Each row of a before or after table is a point. One or more steps were done to the points. Then noise was added and the rows were shuffled. The steps act on columns, c1 being the first. What was done? A step turns or swaps two columns, mirrors them in a line or flattens them onto one, adds a multiple of one to another, or multiplies or shifts one. Angles are multiples of 10 degrees, from the lower column toward the higher: turns from -170 to 170, lines from 10 to 170 but not 90. Use the fewest steps. Two steps may share a column if one is a turn and the other turns, adds or multiplies; they go together, in the order done. Otherwise the lowest column goes first.

Before (12 x 2):
0: -0.17 -0.51
1:  0.02  0.13
2:  0.14  0.29
3:  0.26  0.23
4:  0.62  0.59
5:  0.24  0.07
6:  0.74  0.55
7:  0.69  0.16
8: -0.34  0.08
9: -0.47 -0.61
10: -0.27 -0.35
11: -0.53  0.36
After (12 x 2):
0:  0.00  0.62
1:  0.05  0.32
2:  0.03  1.33
3: -0.09  0.74
4: -0.06 -1.29
5:  0.06  0.88
6: -0.03  0.21
7:  0.10  1.50
8: -0.01  0.19
9: -0.02  0.32
10:  0.05 -1.49
11:  0.05 -0.84
Steps: multiply c1 by 0; multiply c2 by 2.5

Before (14 x 3):
0:  0.25  0.49 -0.69
1:  0.15 -0.24 -0.39
2: -0.39  1.31 -0.01
3:  0.41  0.63  0.03
4:  0.33  0.22 -0.39
5:  0.21  0.00  0.02
6:  0.08  0.39 -0.07
7: -0.03  0.10 -0.45
8:  0.35 -0.12 -0.70
9: -0.05 -0.04 -0.10
10:  0.24  0.18  0.06
11: -1.08 -0.22 -0.02
12: -1.15  0.39 -0.07
13:  0.23 -0.34  0.10
After, 14 rows:
0: -0.86 -0.49  0.98
1: -0.28 -0.42 -0.29
2:  0.67  0.05  0.78
3: -0.33 -0.14  0.10
4: -0.31 -0.81 -0.19
5:  0.07 -0.08 -0.02
6:  0.24 -0.26 -0.30
7: -0.25  0.03 -0.14
8: -0.09  0.06 -0.18
9:  0.18  0.24 -0.31
10:  0.12 -0.48 -0.02
11:  0.05 -0.67 -0.47
12: -0.73 -0.14  0.00
13:  0.28 -0.17  1.17
Steps: turn c2 and c3 by -110 degrees; turn c1 and c3 by -120 degrees

Before (9 x 4):
0: -0.01 -0.35 -0.31  0.55
1: -0.26 -0.15  0.07  0.62
2:  0.19  0.67  0.51 -0.45
3:  0.64  0.48  1.05  0.46
4: -0.18 -0.26 -0.23  0.46
5:  0.24  0.34 -0.02 -0.02
6: -0.17  0.46 -0.07  0.43
7:  0.15  0.49  0.97 -0.68
8:  0.00 -0.03 -0.28 -0.02
After, 9 rows:
0:  0.57  0.35  0.31  1.17
1:  0.64  0.26  0.04  0.00
2:  0.58  0.46  0.26  0.62
3:  0.14 -0.10 -0.59 -0.16
4:  0.22 -0.17 -0.37 -0.38
5:  0.39 -0.03  0.11 -0.27
6:  1.03  0.35 -0.80  0.82
7:  0.39 -0.24 -0.41 -0.47
8:  0.23  0.33 -0.38 -0.21
Steps: shift c1 by 0.40; multiply c2 by 0.7; turn c3 and c4 by 110 degrees

Before (13 x 6):
0:  0.39 -0.77 -0.37 -0.25  0.60 -0.72
1:  0.54 -0.45 -0.13 -0.14  0.61  0.14
2: -0.14 -0.61 -0.59  0.47 -0.25 -0.41
3: -0.44 -1.17  0.50 -0.42 -0.31 -0.85
4:  0.35 -0.36 -0.08  0.02  0.83 -0.08
5: -0.51 -0.52  0.33  0.05 -0.44 -0.26
6: -0.30 -0.24 -0.61  0.33  0.40 -0.32
7: -0.80 -0.46 -0.46 -0.74  0.10  0.17
8: -0.45 -0.24 -0.40  0.69  0.31 -0.27
9: -0.23  0.40 -0.76 -0.22  0.14 -0.65
10: -0.58 -0.08  0.28 -0.62 -0.20  0.07
11:  0.48  0.17  0.35 -0.13  0.51 -0.12
12: -0.61  0.28 -0.45  0.44  0.47 -0.43
After:
0: -0.71  0.29  0.15 -0.14 -0.37 -0.38
1:  0.28 -0.24 -0.08 -0.81 -0.52 -0.32
2:  0.76  0.08  0.84  0.30 -0.34 -0.50
3:  0.53 -0.63 -0.18  0.70  0.19 -1.26
4: -0.65  0.01 -0.05 -0.08 -0.58 -0.25
5:  0.14 -0.31  0.07 -0.71  0.14 -0.68
6:  0.13 -0.64  0.57 -0.30 -0.12  0.36
7:  0.58 -0.21 -0.30  0.15  0.29 -0.52
8: -0.56 -0.55  0.51  0.03 -0.45 -0.88
9:  0.64  0.03  0.09  0.62 -0.07 -0.10
10:  0.21 -0.27  0.25 -0.69 -0.46 -0.35
11:  0.42 -0.49  0.06 -0.69 -0.74  0.31
12: -0.60 -0.11 -0.22  0.42 -0.29  0.20
Steps: turn c1 and c5 by 160 degrees; mirror c2 and c6 in the line at 50 degrees; turn c3 and c4 by 140 degrees

Before (10 x 8):
0: -0.77 -0.33  0.92 -0.04 -0.20  0.22  0.21  0.16
1:  0.31  0.06  0.28  0.26 -0.31 -0.29  0.42 -0.18
2: -0.07  0.39 -0.14 -0.28 -0.65  0.21 -0.75 -0.36
3: -0.19 -0.38  0.24  0.30  0.00 -0.50 -0.74 -0.55
4: -0.52 -0.90 -0.34 -0.01  0.86  0.27  0.30 -0.14
5: -0.62 -0.16  0.38 -0.28  0.18 -0.50  0.14  0.24
6: -0.96  0.17  0.24  0.31  0.66  0.85 -0.08 -0.52
7: -0.01  0.00  0.23  0.12  0.41  0.51 -1.03  0.19
8: -0.39  0.08 -0.44  0.07 -0.20 -0.56  0.59 -0.52
9: -0.15  0.01 -0.13 -0.59  0.04 -0.40 -0.40 -0.78
After:
0:  0.93 -0.32 -0.07  0.25  0.07 -0.04  0.51 -0.53
1: -1.17 -0.23 -0.70  0.07 -0.01 -0.20  0.80 -0.16
2: -2.87  0.43 -0.35  0.32 -0.55  0.69 -0.48 -0.79
3: -0.56  0.29 -0.36  0.30  0.53 -0.80 -0.39 -0.82
4: -1.86  0.29  0.62 -0.26  0.13 -0.37  0.37  0.16
5: -0.45  0.04 -0.23 -0.59 -0.04 -0.53 -0.16 -0.07
6: -2.32  0.08  0.84 -0.05  0.56  0.29  0.07 -0.44
7: -0.21 -0.87 -0.15 -0.29 -0.22 -0.21 -0.77  0.01
8: -0.04  0.36  0.21  0.10 -0.21 -0.06 -1.15 -0.10
9: -1.57  1.45 -0.36  0.02  0.81  0.40  0.12  0.11
Steps: multiply c1 by 3; multiply c2 by 1.6; turn c2 and c5 by -120 degrees; add -1 times c4 to c8; turn c3 and c8 by -40 degrees; turn c6 and c7 by -30 degrees

Before:
0:  0.02 -0.16 -0.62 -0.81 -0.09 -0.05  1.12 -0.11  0.33
1: -0.69  0.51  0.16  0.34 -0.25  0.12  0.80  0.26 -0.02
2: -0.31  1.92 -0.53  0.21 -0.19 -0.03 -0.25 -0.46 -0.12
3: -0.04 -0.34  0.09  0.46  0.60 -0.22  0.06  0.16  0.37
4: -0.20 -0.42 -0.71  0.40  0.06  0.12 -0.23 -0.43  0.04
5:  0.05 -0.48 -0.03 -0.24 -0.01 -0.03 -0.13  0.65  0.06
6:  0.41 -0.08 -0.62  0.13 -0.17  0.20  0.64 -0.24 -0.24
7: -0.03 -0.37  0.06 -0.24  0.45  0.10 -0.05 -0.43 -0.16
8:  0.20 -0.37 -0.17  0.24 -0.26 -0.25 -0.12 -0.50  0.18
9:  0.17 -0.37  0.02  0.35  0.14  0.66 -0.01 -0.18  1.11
After (10 x 9):
0:  0.05 -0.51 -0.69 -0.31 -0.01  0.14  0.33 -0.43  0.06
1:  0.45  0.26 -0.64  0.00 -0.59  0.20 -0.33 -0.23 -0.25
2:  0.16 -0.08 -0.63  0.72 -0.37 -0.06 -1.16 -0.13  0.35
3:  0.34 -0.32 -0.02  0.20  0.17 -0.02  0.01  0.64  0.10
4:  0.46 -0.14 -0.14 -0.03 -0.16 -0.25  0.32 -0.48  0.18
5:  0.39 -0.13  0.00 -0.34 -0.07  0.66  0.09 -0.16  1.09
6: -1.05 -0.20  0.17 -0.09 -0.85  0.14 -0.36  0.26 -0.05
7:  0.19 -0.30  0.07 -0.74  0.08 -0.24 -0.16  0.17  0.36
8:  0.21 -0.32  0.06 -0.10  0.41  0.08 -0.27 -0.45 -0.19
9: -1.52  1.21 -0.51 -0.04 -0.05 -0.05  0.39 -0.45 -0.10
Steps: multiply c1 by 1.3; turn c1 and c2 by 40 degrees; turn c4 and c5 by 140 degrees; turn c5 and c7 by 140 degrees

Before, 12 rows:
0: -0.29  0.14 -0.25 -0.53  0.41  0.27 -0.13  0.36 -0.47  0.06  0.48
1:  0.33  0.20  0.26 -0.30  0.07  0.39 -0.30 -0.02 -0.50  0.11  0.22
2:  0.22 -0.22  0.05 -0.15  0.09  0.22 -0.15 -0.18  0.13  0.04  0.56
3: -0.29 -0.16 -0.02 -0.45  0.56  0.24 -0.25  0.29 -0.48 -0.75 -0.13
4: -0.20  0.10  1.09 -0.48  0.62 -0.40 -0.15  1.83 -0.28  0.40 -0.09
5: -0.03  0.64  0.01 -0.03  0.33  0.23 -0.30 -0.08 -0.05 -0.57  0.31
6: -0.32  0.10  0.13  0.13  0.16  0.27  1.84  0.09 -0.37  0.34 -0.10
7: -0.08  0.44  0.07  0.97  0.62 -0.03 -0.29 -0.03 -0.51  0.42  0.27
8:  0.48  0.25  0.28 -0.46  0.45 -0.74  0.51  0.47 -0.33 -0.38 -0.04
9: -0.34  0.43  0.21  0.50 -1.17 -0.63 -0.18 -0.20  0.12  0.32 -0.04
10: -0.16  0.22 -0.08  0.46  0.01  0.16  0.42  0.94 -0.32  0.23 -0.14
11:  0.42  0.33 -0.04 -0.28  0.62  0.01 -0.28 -0.29  0.08  0.31 -0.04
After:
0:  0.06  0.27  0.20  0.60  0.26  0.42  0.06 -0.06 -0.11 -0.32 -0.36
1:  0.55 -0.23  0.09  0.65  1.02  0.26  0.14 -0.05 -0.32 -0.08  0.04
2:  0.17  0.22  0.49 -0.30 -3.02 -0.54  0.33  0.12  0.48 -0.20  0.29
3:  0.29  0.11 -0.18 -0.10  0.26  0.24  0.04 -0.05 -0.15 -0.14 -0.47
4: -0.36  0.26  0.24  0.47  1.17 -0.76 -0.37  0.17 -0.28  0.47 -0.43
5: -0.02 -0.02 -0.16  0.55  1.35  0.17 -0.71 -0.03 -0.23 -0.30  0.30
6:  0.11  0.17  0.10  0.37  0.42  0.28  0.35  0.05  0.26  1.85  0.35
7:  0.32  0.08  0.60  0.01  0.86  0.23 -0.58 -0.11  0.03 -0.30 -0.10
8:  0.27  0.07  0.46  0.16  1.55 -0.11  0.45  0.05  1.08 -0.26 -0.03
9:  0.02  1.13  0.10  0.39  1.55 -0.71  0.38  0.07 -0.35 -0.21  0.26
10: -0.03 -0.04  0.29  0.20  0.00  0.01  0.27 -0.01  0.55  0.36  0.25
11: -0.21 -0.05  0.24  0.04  1.53 -0.01  0.31 -0.05 -0.26 -0.33 -0.34
Steps: turn c1 and c11 by -120 degrees; swap c2 and c3; turn c4 and c9 by 110 degrees; multiply c5 by 2.5; flatten c6 and c8 onto the line at 170 degrees; swap c7 and c10
